Rows are points. Each copy is the shape, with its points in the same order, turned, moved and blurred by noise. Say if it was mirrored as well.

Shape:
[[-0.08, +0.12, -0.63],
[-0.40, +0.00, -0.19],
[+0.26, +0.38, +0.23],
[-0.09, -0.12, -0.23],
[+0.46, -0.07, -0.20],
[-0.14, -0.07, +0.29],
[+0.12, -0.16, +0.14],
[+0.32, -0.03, +0.24],
[+0.00, -0.75, -0.14]]
Copy 1:
[[-0.56, -0.14, -0.45],
[-0.44, +0.18, +0.00],
[+0.38, +0.10, -0.31],
[-0.32, -0.12, -0.05],
[+0.05, -0.48, -0.27],
[+0.06, +0.14, +0.21],
[+0.09, -0.17, +0.11],
[+0.33, -0.19, -0.03],
[-0.35, -0.53, +0.44]]
Copy 1 is: only turned
Copy 2:
[[-0.10, -0.69, -0.08],
[-0.14, -0.10, -0.29],
[+0.10, +0.09, +0.52],
[+0.14, -0.24, -0.19],
[+0.44, -0.38, +0.26],
[+0.15, +0.26, -0.04],
[+0.39, +0.03, +0.05],
[+0.49, +0.06, +0.31],
[+0.62, -0.19, -0.54]]
Copy 2 is: mirrored
Copy 3:
[[+0.14, -0.55, -0.42],
[-0.21, -0.16, -0.11],
[+0.41, +0.31, -0.08],
[+0.06, -0.23, -0.01],
[+0.54, -0.31, +0.12],
[-0.01, +0.18, +0.24],
[+0.23, -0.04, +0.33],
[+0.41, +0.11, +0.29],
[-0.02, -0.49, +0.58]]
Copy 3 is: only turned

Shape:
[[+0.04, -0.07, +0.44],
[+0.05, +0.32, +0.16],
[+0.17, +0.00, -0.45],
[+0.10, -0.46, +0.17],
[-0.09, +0.33, +0.39],
[-0.15, -0.38, +0.08],
[+0.26, +0.45, -0.49],
[-0.46, -0.28, +0.43],
[+0.15, +0.02, -0.09]]
Copy 1:
[[-0.29, +0.22, +0.31],
[+0.06, +0.50, +0.14],
[+0.36, -0.01, -0.27],
[-0.24, -0.23, +0.15],
[-0.16, +0.61, +0.20],
[-0.33, -0.11, -0.07],
[+0.64, +0.35, -0.22],
[-0.69, +0.23, -0.02],
[+0.15, +0.12, +0.01]]
Copy 1 is: only turned
Copy 2:
[[+0.09, +0.20, +0.35],
[+0.28, +0.36, -0.06],
[-0.20, -0.06, -0.45],
[-0.23, -0.08, +0.30],
[+0.34, +0.46, +0.14],
[-0.33, +0.14, +0.21],
[+0.18, +0.07, -0.70],
[-0.27, +0.52, +0.47],
[-0.03, +0.08, -0.10]]
Copy 2 is: only turned
Copy 3:
[[+0.07, -0.12, +0.30],
[-0.24, +0.17, +0.06],
[+0.03, +0.05, -0.58],
[+0.37, -0.33, +0.01],
[-0.31, +0.05, +0.30],
[+0.13, -0.45, -0.07],
[-0.25, +0.43, -0.58],
[-0.14, -0.61, +0.29],
[+0.04, +0.03, -0.22]]
Copy 3 is: only turned

Shape:
[[+0.08, +0.13, +0.13, -0.24],
[-0.22, -0.02, +0.12, +0.74],
[+0.18, +0.01, +0.03, -0.36],
[-0.02, -0.41, +0.02, -0.57],
[+0.08, -0.40, -0.65, -0.11],
[-0.26, -0.17, -0.16, -0.36],
[+0.15, -0.31, -0.12, -0.50],
[+0.06, +0.06, +0.04, -0.03],
[-0.20, +0.45, -0.03, -0.31],
[+0.28, +0.29, +0.06, -0.07]]
Copy 1:
[[+0.23, +0.14, +0.19, +0.10],
[-0.21, +0.52, -0.68, +0.25],
[+0.20, -0.06, +0.25, +0.01],
[+0.09, -0.17, +0.27, -0.47],
[+0.24, -0.53, -0.42, -0.22],
[+0.33, +0.01, -0.04, -0.36],
[+0.13, -0.32, +0.21, -0.28],
[+0.14, +0.13, -0.04, +0.13],
[+0.63, +0.30, +0.12, +0.09],
[+0.20, +0.07, +0.11, +0.37]]
Copy 1 is: only turned
Copy 2:
[[+0.07, -0.08, +0.31, -0.09],
[-0.26, +0.48, -0.47, +0.00],
[+0.06, -0.22, +0.40, +0.04],
[-0.28, -0.59, +0.39, +0.02],
[-0.53, -0.10, +0.42, +0.63],
[-0.45, -0.19, +0.42, -0.08],
[-0.16, -0.46, +0.44, +0.19],
[-0.01, +0.05, +0.17, +0.03],
[-0.05, +0.20, +0.59, -0.33],
[+0.27, +0.12, +0.29, +0.06]]
Copy 2 is: mirrored
Copy 3:
[[-0.08, -0.14, +0.32, -0.20],
[+0.04, +0.49, -0.18, +0.49],
[-0.15, -0.33, +0.24, -0.20],
[-0.62, -0.53, +0.15, -0.16],
[-0.31, -0.46, -0.58, -0.18],
[-0.51, -0.18, -0.01, -0.28],
[-0.40, -0.65, +0.04, -0.15],
[-0.05, -0.09, +0.05, -0.09],
[-0.14, +0.09, +0.28, -0.58],
[+0.16, -0.16, +0.19, -0.22]]
Copy 3 is: only turned
Copy 4:
[[+0.19, -0.07, +0.29, -0.11],
[-0.14, +0.26, -0.30, +0.58],
[+0.21, -0.21, +0.31, -0.31],
[-0.27, -0.46, +0.37, -0.46],
[-0.33, -0.04, -0.28, -0.67],
[-0.31, -0.02, +0.36, -0.34],
[-0.14, -0.31, +0.22, -0.53],
[+0.09, -0.06, +0.06, -0.06],
[+0.21, +0.33, +0.53, -0.17],
[+0.39, +0.02, +0.09, -0.12]]
Copy 4 is: only turned

Shape:
[[+0.26, +0.24, -0.02, -0.39],
[+0.41, -0.01, -0.06, -0.37],
[+0.70, +0.26, -0.15, +0.04],
[-0.08, +0.13, +0.00, -0.34],
[-0.31, -0.16, +0.77, +0.05],
[-0.31, +0.02, +0.19, +0.30],
[-0.09, -0.17, -0.37, -0.21],
[-0.54, +0.03, +0.23, -0.34],
[-0.06, +0.10, -0.39, +0.05]]
Copy 1:
[[+0.06, -0.18, -0.08, -0.45],
[+0.19, +0.05, +0.06, -0.48],
[+0.72, -0.01, -0.18, -0.32],
[-0.24, -0.20, -0.13, -0.16],
[-0.28, -0.27, +0.59, +0.34],
[-0.17, -0.05, +0.02, +0.39],
[-0.25, +0.35, -0.30, -0.22],
[-0.61, -0.23, +0.10, +0.10],
[+0.01, +0.16, -0.40, -0.04]]
Copy 1 is: mirrored
Copy 2:
[[+0.08, +0.23, +0.43, +0.11],
[+0.21, +0.02, +0.55, +0.07],
[+0.59, +0.12, +0.16, +0.26],
[-0.15, +0.18, +0.37, -0.18],
[-0.69, -0.47, -0.05, +0.09],
[-0.27, -0.14, -0.33, -0.20],
[+0.12, +0.02, +0.25, -0.54],
[-0.63, +0.06, +0.20, -0.35],
[+0.21, +0.15, +0.02, -0.39]]
Copy 2 is: only turned

Shape:
[[-0.01, +0.21, +0.04, -0.35, +0.15, +0.23],
[+0.16, -0.08, -0.37, +0.16, +0.10, -0.07],
[+0.03, +0.25, -0.32, +0.12, +0.14, +0.30],
[+0.03, +0.13, -0.48, +0.54, +0.12, -0.05],
[-0.44, -0.04, +0.28, +0.00, -0.19, +0.35],
[+0.10, +0.46, +0.13, -0.23, +0.38, +0.14],
[+0.21, -0.03, +0.17, +0.05, +0.35, +0.20],
[-0.38, +0.03, +0.12, +0.01, +0.19, -0.15],
[-0.57, +0.02, -0.05, +0.02, -0.03, +0.12],
[-0.97, -0.73, -0.33, -0.52, +0.26, -0.61],
[-0.57, +0.05, -0.09, +0.07, -0.59, -0.21],
[+0.13, -0.03, -0.11, +0.17, +0.16, +0.06]]
Copy 1:
[[-0.03, +0.26, +0.30, -0.32, +0.00, +0.19],
[+0.17, -0.27, +0.35, +0.16, +0.18, +0.00],
[+0.18, +0.18, +0.46, +0.14, +0.22, +0.25],
[+0.43, -0.20, +0.30, +0.46, +0.33, +0.20],
[-0.24, +0.44, -0.21, +0.12, -0.04, +0.11],
[+0.32, +0.32, +0.29, -0.47, +0.19, +0.22],
[+0.07, +0.12, +0.16, -0.23, +0.44, -0.09],
[+0.10, -0.02, -0.22, -0.11, +0.03, +0.34],
[-0.09, +0.16, -0.12, +0.17, -0.04, +0.45],
[-0.64, -0.87, -0.37, -0.16, -0.32, +0.77],
[+0.06, +0.04, -0.20, +0.42, -0.56, +0.20],
[+0.13, -0.04, +0.22, +0.04, +0.30, +0.00]]
Copy 1 is: only turned
Copy 2:
[[+0.11, +0.06, +0.09, -0.07, +0.47, -0.18],
[-0.04, +0.34, -0.36, -0.27, -0.11, -0.27],
[+0.03, +0.10, -0.45, -0.07, +0.28, -0.20],
[-0.03, +0.11, -0.71, -0.31, -0.15, -0.35],
[-0.26, -0.28, +0.04, +0.02, +0.17, +0.31],
[+0.21, -0.09, +0.03, +0.02, +0.49, -0.51],
[-0.18, +0.11, -0.01, +0.16, +0.13, -0.43],
[-0.21, -0.25, +0.05, -0.38, +0.05, -0.18],
[-0.23, -0.22, -0.12, -0.36, +0.19, +0.15],
[-0.63, +0.15, +0.47, -1.37, +0.01, +0.17],
[+0.13, -0.30, -0.11, -0.51, -0.21, +0.47],
[-0.11, +0.15, -0.23, -0.07, -0.02, -0.32]]
Copy 2 is: mirrored
Copy 3:
[[+0.11, -0.03, +0.26, -0.07, +0.04, -0.11],
[+0.09, -0.10, -0.29, +0.30, +0.20, +0.07],
[-0.02, -0.19, +0.04, +0.13, +0.42, +0.07],
[-0.25, -0.16, -0.25, +0.56, +0.38, +0.27],
[-0.47, +0.25, +0.26, -0.03, +0.06, -0.33],
[+0.15, -0.37, +0.39, +0.11, -0.10, -0.06],
[+0.05, -0.35, -0.05, +0.19, +0.07, -0.44],
[-0.38, -0.14, +0.04, +0.17, -0.29, -0.11],
[-0.59, +0.08, +0.11, -0.03, -0.10, +0.07],
[-0.65, +0.24, -0.71, -0.53, -0.83, +0.54],
[-0.58, +0.67, +0.08, +0.34, -0.18, +0.16],
[+0.02, -0.14, -0.16, +0.24, +0.20, -0.05]]
Copy 3 is: mirrored

Shape:
[[+0.12, +0.02, -0.47, -0.16, +0.09, -0.01],
[+0.31, -0.25, +0.33, -0.26, +0.08, -0.03],
[+0.16, +0.67, -0.49, +0.52, -0.98, -0.01],
[+0.03, +0.05, +0.40, -0.23, +0.13, -0.02],
[-0.16, -0.24, +0.32, -0.03, -0.07, +0.20],
[-0.06, +0.32, +0.36, -0.28, +0.09, +0.09],
[+0.29, -0.12, +0.30, -0.31, +0.11, +0.53],
[-0.05, +0.05, +0.33, +0.74, +0.16, +0.02],
[-0.13, +0.00, -0.08, +0.05, -0.01, +0.00]]
Copy 1:
[[+0.19, -0.29, -0.13, +0.00, -0.08, +0.16],
[-0.23, -0.20, +0.60, -0.03, -0.07, +0.04],
[+0.55, +0.50, -0.48, +1.05, -0.06, -0.17],
[-0.12, +0.07, +0.30, -0.30, -0.03, -0.17],
[-0.39, +0.12, +0.19, -0.08, +0.22, -0.05],
[-0.06, +0.25, +0.20, -0.34, -0.08, -0.15],
[-0.17, +0.21, +0.50, -0.25, +0.09, +0.40],
[+0.23, +0.08, +0.20, +0.03, +0.79, -0.43],
[-0.03, -0.05, -0.09, +0.09, +0.17, -0.07]]
Copy 1 is: only turned
Copy 2:
[[+0.07, +0.31, +0.01, -0.42, +0.04, +0.09],
[+0.32, -0.37, -0.16, -0.23, -0.02, -0.21],
[-0.03, +0.45, +0.67, +0.18, -0.67, +0.88],
[+0.19, -0.21, -0.28, +0.07, -0.10, -0.28],
[-0.18, -0.39, -0.30, -0.11, -0.19, -0.06],
[+0.25, +0.03, -0.33, +0.22, -0.21, -0.20],
[+0.34, -0.31, -0.62, -0.22, -0.09, +0.10],
[-0.24, -0.33, +0.06, +0.48, +0.27, +0.27],
[-0.17, +0.04, -0.06, -0.10, -0.02, +0.06]]
Copy 2 is: mirrored
Copy 3:
[[+0.30, +0.32, -0.30, -0.13, +0.00, -0.02],
[+0.19, +0.18, +0.38, +0.12, +0.00, -0.43],
[+0.09, -0.70, -1.02, +0.19, -0.30, -0.43],
[-0.21, +0.22, +0.43, +0.10, -0.10, -0.28],
[-0.08, -0.11, +0.34, +0.00, -0.01, -0.01],
[-0.37, +0.16, +0.32, -0.11, -0.35, -0.25],
[+0.34, +0.12, +0.51, -0.03, -0.52, -0.21],
[-0.13, -0.13, +0.11, +0.80, -0.07, +0.17],
[-0.08, +0.03, -0.03, +0.08, +0.01, +0.13]]
Copy 3 is: only turned
